Rows are points. Before rounding, the points of a table are all equally far from one centre. They may lie mostly on one side of it. Where is the centre, to within rounding?

Points (8 x 3):
[[-25  -1 -51]
 [-39  26 -46]
 [-22  44  -3]
 [-14  31 -33]
 [-19  35  18]
 [-60  20 -43]
 [-26  31 -40]
 [-34  42 -28]]
Centre: [-38   1  -7]

Points:
[[ 44   6 -23 -27  -8   7 -40  34]
 [ 46   0 -10 -32 -28 -14 -12  32]
 [ 59  23  -7 -30  -3 -11 -19  32]
 [ 29  56 -19  10 -26  39 -26  -1]
 [ 49 -13  15 -13 -38  -8 -26  23]
 [ 24  28 -50 -17  -3  32 -24   8]
 [ 37   6 -20 -42 -11 -12 -23  27]
 [ 44  -4 -41  -6 -22  -1 -25  30]
 [ 46   0 -24 -30  -8 -22  -7  25]
 [ 39  16 -20 -37 -44  -2 -18  11]
 [ 37  21  13 -37  -7  19 -31  40]
 [ 60   2 -21 -37 -10  -5   3   8]
 [ 55  13  -7 -32 -23 -24 -20  -4]
 [ 36  -8 -32 -12   5  16 -50   9]
 [ 42  14  37 -36   3  -5 -15  21]]
Centre: [23 15  0  1 -7 10 -8  4]

Points:
[[ -1  42  21  -1  49  -5  -7 -15  10  24  42  32]
 [-29  11  21   1  12  -9  28 -26  13  20  60  10]
 [  7  42  27 -11  44  13  20 -11 -11   0  28  53]
 [  7  23  55 -11  14 -12  37 -23 -11  -4   1  25]
 [-16  15  38 -11  40  -6 -11 -28  -2  -4  33  44]
 [-49  21   6   1  32   1 -14 -25  10  -4  25  43]
 [ -4  32  -1   9  15 -29   2 -25  16  -1  48  45]
 [-25  32  57 -14  19   9   4 -43  -6 -15  37  12]
 [ -9   6  21  -2  30  -6  -9 -55 -10  28  20  25]
 [-11  25   1  12  36   1 -22 -12 -13  -9  47  50]
 [ -6  47  35   3  45  -9   6 -21  23 -12  14  29]
 [ 11  28  24  18  33  12  -8 -42  13   1  18  34]
 [ -6  21  17 -20   8 -21 -11 -35 -17  23  26  54]
 [  7  10  10  -9  40 -17 -15 -28   4 -21  34  35]
 [-15  43  30  19  29  -4  28 -20  18 -13   8  39]
 [ 17  38  26   9  31 -30 -17 -14   5  -5  35  29]
 [-38  21  28   9  46  14  -9 -30  11  10  20  22]]
Centre: [-11  30   7  -5   8   2   6 -11 -13   0  19   9]
